Each row is a point. A path goes straight from each point to the next, and from the last back to the first. The post is the endless flat space through its rows: a point in 2 columns, a line in 3, a plane in 4, and so on, so that a path can go around it. How many times does the path go around the post? Going back the other way cancels.

Post (1 x 2)
[[15 15]]
Path (21 x 2)
[[  0 -16]
 [ 45 -34]
 [ 38  25]
 [ 34  74]
 [  6  34]
 [-32   9]
 [  2 -31]
 [ 51 -40]
 [ 13 -15]
 [-27  -4]
 [-27  41]
 [ 18  65]
 [ 27  29]
 [ 81  -6]
 [ 15 -11]
 [-44 -23]
 [-30  39]
 [  4  36]
 [ 19  35]
 [-34  51]
 [-13  16]]
Times around: 0

Post (5 x 6)
[[ 34  -7  48  -4 -31 -12]
 [ 16   3  13  39 -30 -12]
 [ -8 -13  15  69  62 -37]
 [  3 -29   9  43  70  41]
 [-20  10 -78 -11 -28 -92]]
Path (9 x 6)
[[-28 -21  32  27  12 -20]
 [  4 -16  -1  35 -27  -4]
 [  4 -25   1  89  69  -8]
 [ 10   9 -24  49  38 -67]
 [ 25  13  37  52  -2   9]
 [ 26  18  -5  57  29   0]
 [ 53  -7   7  -4 -18 -25]
 [  6 -41 -15  -2  29   5]
 [-21 -28   2 -21 -14 -49]]
Times around: 0

Post (10 x 11)
[[ 28 -36 -79  27 -12  -2  10  49  49 -11  -2]
 [  8 -22 -28   9  10 -37   8  93  56  22  -6]
 [ 58  55 -64 -25   5  10   1  27  28   2 -25]
 [ 23 -13 -71  47  18  12 -23  75  14  41  -3]
 [-34  32   5  21 -33  31  72  -8 -64 -17 -45]
 [-21  17  30  40 -12  22  17 -10 -59 -38   6]
 [-17  34 -14   5 -25 -23  37 -31 -95 -11  -2]
 [-21  16  15  -4 -46  30  69 -15 -31  14  39]
 [  1 -18 -50  22  51  -2  31  19  31  13   0]
 [ 35  34 -16  17 -28  -9   5 -29  19  29 -49]]
Path (14 x 11)
[[ 35  28  -9  45  -8  13  -5  15 -38 -40  42]
 [ -3 -27 -28  52  31  21  39  24 -31   3   3]
 [ 47 -12   2  23 -32 -11 -30  13 -15  12 -53]
 [  0 -17  -5  17   8  -8 -22  14  -1  21  42]
 [-15  36 -20   5  50 -10 -16 -47  19  16 -45]
 [ 30 -33 -31  22  -3  -1 -23 -40  33   4  -5]
 [ 33  35  14  -7  23   5   6  20 -36  61  -5]
 [ 41  38 -10  15  -4  45  65   5 -41  -7   4]
 [ 39  25 -42  15  -7  -4  49  37  12  57   6]
 [ 52  17 -21  -3  15 -27  22  12 -19  19  23]
 [-19 -31 -34  44   1  21  36  67 -22   6 -61]
 [-29   4  -6   0  -5  23  38 -13 -23  24 -23]
 [ -8  38 -40 -23 -18 -11   2  46  11 -22 -16]
 [  4  21 -61   5 -24   0  37 -29 -16  -3  49]]
Times around: 1
